Every row gives one point. To make a cloud, some directions were put in groups of two or more. Within a group, all points are equally far from the middle, so they leave a hole (a ring in 2 directions, a hollow ball in 3). The other directions are filled evenly. Then the cloud was stretched, turned, moved and blurred a little. How many holes are there, and how many directions does each take, smallest first?

Cloud (20 x 3):
[[ 0.03 -0.62 -0.26]
 [-0.72  0.06 -0.28]
 [-0.74 -0.21 -0.08]
 [ 0.45 -0.23  0.23]
 [-0.54  0.25 -0.41]
 [-0.13  0.31 -0.57]
 [-0.41  0.35  0.16]
 [-0.40  0.15 -0.71]
 [ 0.55 -0.10  0.16]
 [-0.31 -0.06 -0.86]
 [-0.11  0.14  0.61]
 [ 0.45  0.42  0.10]
 [ 0.10 -0.59 -0.08]
 [ 0.28  0.22  0.58]
 [ 0.50 -0.15 -0.34]
 [ 0.18 -0.46  0.16]
 [-0.77 -0.15 -0.22]
 [ 0.15  0.54  0.13]
 [-0.05 -0.63 -0.42]
 [-0.73 -0.20 -0.58]]
Holes: 1 (3)

Cloud (27 x 4):
[[-0.17  0.33 -0.08  0.15]
 [ 0.44  0.02 -0.18  0.30]
 [ 0.22  0.53 -0.14 -0.26]
 [ 0.05  0.54 -0.23 -0.43]
 [ 0.23  0.34 -0.69 -1.08]
 [-0.44  0.55 -0.37  0.34]
 [ 0.38  0.36 -0.07  0.24]
 [-0.31  0.38 -0.49 -0.90]
 [ 0.06 -0.05 -0.25 -0.12]
 [-0.28 -0.25 -0.05 -0.41]
 [-0.06 -0.34 -0.75  0.23]
 [-0.34  0.49 -0.42  0.02]
 [-0.05 -0.38 -0.25  0.45]
 [ 0.29  0.57  0.18 -0.08]
 [ 0.17 -0.14 -0.64 -0.82]
 [ 0.29 -0.26 -0.95 -0.08]
 [ 0.32  0.10 -0.61 -0.96]
 [ 0.05 -0.24 -0.10  0.53]
 [ 0.48  0.43 -0.42 -0.05]
 [ 0.65 -0.07 -0.24  0.38]
 [ 0.36  0.06  0.43 -0.02]
 [ 0.25 -0.17 -0.32  0.06]
 [ 0.84  0.43 -0.22 -0.70]
 [ 0.15 -0.41 -0.35 -0.81]
 [ 0.55 -0.10 -0.37  0.33]
 [ 0.10 -0.26 -0.70  0.09]
 [ 0.55 -0.18  0.02 -0.29]]
Holes: 0

Cloud (52 x 6):
[[ 0.64 -0.23 -0.39  0.15 -0.17  0.70]
 [-0.11  0.50  0.20 -0.38 -0.26 -0.06]
 [ 0.45  0.19 -0.58  0.34  0.14  0.55]
 [ 0.48 -0.12 -0.52  0.15 -0.21 -0.56]
 [-0.20  0.36  0.46 -0.24 -0.44  0.09]
 [-0.77 -0.16  0.41  0.62 -0.16 -0.06]
 [-0.11  0.41  0.16  0.81 -0.44  0.55]
 [-0.16  0.72 -0.23  0.69 -0.12  0.37]
 [ 0.05  0.16 -0.57  0.51  0.27 -0.32]
 [-0.40  0.43  0.40 -0.18 -0.08 -0.26]
 [ 0.00  0.14 -0.32 -0.40 -0.10  0.43]
 [ 0.21  0.30  0.62  0.01  0.17  0.29]
 [ 0.54 -0.28  0.09  0.21  0.23  0.63]
 [ 0.42  0.13  0.52  0.42  0.87  0.35]
 [-0.56  0.36  0.08  0.25 -0.60 -0.30]
 [ 0.27 -0.31  0.40 -0.11  0.38  0.39]
 [-0.50 -0.12  0.59 -0.07 -0.44  0.37]
 [ 0.29  0.03 -0.68  0.68  0.12 -0.02]
 [ 0.45  0.23  0.57  0.31  0.59  0.32]
 [-0.05 -0.56  0.30 -0.14 -0.41  0.37]
 [ 0.39 -0.67  0.00  0.33 -0.48 -0.32]
 [-0.45 -0.38 -0.36  0.43  0.29 -0.04]
 [-0.43 -0.50 -0.06 -0.06  0.27  0.11]
 [ 0.03  0.27  0.05  0.92 -0.93  0.01]
 [ 0.45 -0.11 -0.40 -0.50 -0.79  0.18]
 [ 0.46 -0.14  0.10  0.63  0.79  0.46]
 [ 0.41  0.40 -0.51  0.17  0.09  0.52]
 [ 0.50  0.37 -0.57  0.47  0.48  0.25]
 [-0.48  0.11  0.61  0.06  0.09  0.66]
 [ 0.01  0.29  0.64 -0.20  0.05 -0.38]
 [ 0.31  0.07  0.34  0.72  0.40  0.44]
 [ 0.80  0.49 -0.52  0.22 -0.36  0.28]
 [ 0.36 -0.23 -0.21 -0.43  0.15 -0.13]
 [ 0.73  0.32  0.50  0.15 -0.17  0.22]
 [-0.04  0.58  0.04 -0.27 -0.32  0.35]
 [ 0.25  0.06 -0.16 -0.45  0.73  0.12]
 [-0.62  0.26  0.56 -0.13 -0.20  0.14]
 [-0.14  0.08  0.49  0.09 -0.50 -0.40]
 [ 0.03  0.29  0.25  0.96 -0.08  0.27]
 [-0.50  0.48 -0.39  0.65 -0.24 -0.11]
 [ 0.14 -0.48 -0.34  0.88 -0.21  0.21]
 [ 0.50 -0.12  0.16  0.92 -0.09  0.23]
 [ 0.04 -0.39  0.46 -0.13 -0.29  0.37]
 [ 0.26 -0.55 -0.32  0.58 -0.21 -0.18]
 [-0.08  0.65 -0.28  0.69  0.31 -0.30]
 [ 0.45  0.02  0.16  0.96 -0.60  0.09]
 [ 0.38  0.36 -0.41 -0.13 -0.13  0.51]
 [-0.32 -0.57 -0.23  0.63 -0.12  0.07]
 [ 1.07 -0.11  0.44  0.13  0.23  0.19]
 [-0.35 -0.19  0.24  0.69 -0.97 -0.09]
 [ 0.48  0.24 -0.67  0.63  0.12  0.03]
 [ 0.37  0.41 -0.21 -0.43  0.24  0.15]]
Holes: 2 (2, 2)

Cloud (74 x 8):
[[-0.01  0.20  0.48 -0.96 -0.43 -0.05 -0.32 -0.52]
 [ 1.02 -0.61 -0.05  0.01 -0.80  0.25 -0.88 -0.44]
 [ 0.05 -0.30  0.52 -0.71  0.31 -0.04 -0.76 -0.30]
 [ 0.43 -0.29 -0.64  0.34 -0.29  0.22  0.49  0.44]
 [-0.39  0.11 -0.15 -0.06 -0.07 -0.10 -0.31  0.66]
 [-0.08 -0.23  0.10  0.21  0.21  0.24 -0.51 -0.08]
 [ 0.10  0.07 -0.01 -0.27 -0.84  0.00  0.12 -0.12]
 [ 0.63 -0.29 -0.26  0.33 -0.42 -0.40  0.27 -0.26]
 [ 0.16 -0.26 -0.58  0.01 -0.41 -0.11 -0.36 -0.80]
 [ 0.40 -0.45  0.52  0.11  0.06 -0.28 -0.20 -0.68]
 [-0.41 -0.01 -0.37 -0.31 -0.29 -0.08 -0.21 -0.89]
 [-0.80  0.44  0.27 -0.38 -0.35 -0.11  0.31  0.11]
 [ 0.25  0.12 -0.19  0.05 -0.24 -0.22 -0.29  0.69]
 [ 0.08  0.26  0.18 -0.04  0.26 -0.31  0.44  0.32]
 [ 0.02 -0.31  0.39  0.13 -0.15 -0.26  0.24 -0.81]
 [ 1.00 -0.15  0.10  0.25 -0.63  0.17 -0.24  0.50]
 [ 0.61  0.07 -0.25 -0.23 -0.76  0.43 -0.58  0.39]
 [ 0.05  0.46 -0.14 -0.43  0.07  0.34  0.36  0.57]
 [-0.12  0.57 -0.60 -0.03  0.17 -0.03  0.59 -0.31]
 [ 0.75  0.03 -0.72  0.48  0.47  0.55 -0.41  0.00]
 [ 0.48  0.52 -0.19 -0.29 -0.23 -0.07 -0.09  1.00]
 [-0.26 -0.35 -0.08  0.34 -0.15 -0.09  0.12 -0.73]
 [-0.37  0.10 -0.17  0.43 -0.08 -0.55 -0.20 -0.25]
 [ 0.26 -0.18 -0.08  0.16 -0.82 -0.27 -0.22 -0.43]
 [ 0.01 -0.05 -0.02  0.25 -0.45  0.77  0.11  0.38]
 [ 0.17  0.54 -0.33  0.07 -0.44  0.56 -0.32  0.40]
 [ 0.16 -0.85  0.08 -0.16  0.18 -0.16 -0.47 -0.25]
 [ 0.08  0.27  0.10  0.02 -0.90 -0.28  0.15 -0.87]
 [ 0.67 -0.51  0.21  0.12 -0.01 -0.16  0.07 -0.42]
 [ 1.04 -0.07 -0.25  1.06  0.32  0.31 -0.19  0.28]
 [-0.05  0.40 -0.41  0.30 -0.24  0.24  0.57 -0.73]
 [-0.46 -0.22 -0.16 -0.20  0.29  0.95 -0.15  0.08]
 [-0.16 -0.48 -0.33  0.13 -0.63  0.58 -0.23 -0.15]
 [ 0.32  0.22 -0.33 -0.80 -0.68  0.29 -0.48  0.41]
 [ 0.46 -0.78  0.12 -0.44  0.27  0.25 -0.71 -0.53]
 [ 0.26  0.39 -0.41 -0.33  0.00  0.05 -0.27  0.86]
 [-0.17 -0.80 -0.35 -0.80 -0.40  0.49 -0.16 -0.42]
 [-0.31  0.35 -0.44  0.09  0.52 -0.51  0.03  0.07]
 [-0.38  0.43 -0.19 -0.32 -0.53  0.20 -0.36 -0.58]
 [-0.51  0.15  0.23 -0.53 -0.21  0.27 -0.35  0.01]
 [ 0.53 -0.64  0.13 -0.22 -0.39  0.36 -0.23 -0.82]
 [-0.12  0.11 -0.46  0.30  0.51  0.03 -0.03  0.42]
 [ 0.23  0.43 -0.53  0.77 -0.10 -0.60 -0.02  0.30]
 [-0.41 -0.16  0.52 -0.56 -0.07 -0.12 -0.53 -0.08]
 [-0.13 -0.04 -0.35 -0.39  0.50 -0.19  0.46  0.22]
 [ 0.33 -0.68 -0.06 -0.37  0.33  0.58 -0.72  0.31]
 [-0.45 -0.12 -0.40 -0.28  0.16  0.48 -0.23 -0.49]
 [-0.50  0.16 -0.21 -0.46 -0.79  0.57 -0.59  0.16]
 [-0.24  0.04 -0.51  0.20  0.19  0.70 -0.22  0.60]
 [ 0.00  0.33  0.04 -0.34 -0.72  0.39 -0.36  0.46]
 [ 0.40 -0.09 -0.77  0.33 -0.12 -0.19 -0.18 -0.50]
 [-0.17 -0.20 -0.04 -0.61  0.06  0.04 -0.61  0.04]
 [ 0.40  0.58 -0.24 -0.53  0.06  0.28  0.25  0.25]
 [-0.33  0.44  0.51 -0.77 -0.34  0.40 -0.29  0.35]
 [ 0.29  0.02  0.56  0.03 -0.46  0.18  0.09  0.22]
 [ 0.43  0.34  0.19 -0.02 -0.82 -0.11 -0.31 -0.11]
 [-0.02 -0.29 -0.35  0.54 -0.19  0.31 -0.42 -0.58]
 [-0.15 -0.12  0.25 -0.65  0.14  0.20 -0.36  0.39]
 [-0.30  0.25 -0.38  0.30 -0.40  0.02  0.14 -0.93]
 [-0.07 -0.27 -0.31  0.74  0.67 -0.07 -0.08 -0.32]
 [ 0.16  0.63 -0.28 -0.30 -0.17 -0.32  0.72 -0.01]
 [-0.03  0.48  0.14 -0.52 -1.01 -0.07  0.38  0.00]
 [ 1.00 -0.12  0.05  0.39 -0.31 -0.36  0.05 -0.22]
 [ 0.44 -0.51  0.26 -0.13 -0.37  0.42  0.03 -0.49]
 [ 0.59  0.19 -0.39 -0.53 -0.78  0.01 -1.03 -0.32]
 [-0.20 -0.01  0.25 -0.98  0.28  0.59 -0.07 -0.03]
 [-0.33  0.45  0.23 -0.59 -0.09  0.22 -0.07  0.01]
 [ 0.02 -0.32  0.35 -0.01  0.38  0.12 -0.84 -0.35]
 [-0.35  0.01  0.11 -1.12 -0.24 -0.38 -0.29 -0.63]
 [-0.48 -0.01 -0.26 -0.67 -0.28  0.18 -0.38 -0.21]
 [ 0.01 -0.15  0.41 -0.53  0.25  0.41 -0.84 -0.04]
 [ 0.02  0.05  0.23 -0.27  0.15  0.47 -0.39 -0.56]
 [-0.18 -0.45  0.10 -0.23  0.44  0.59 -0.06  0.30]
 [ 0.82  0.11 -0.38 -0.41  0.00  0.40  0.25  0.54]]
Holes: 0
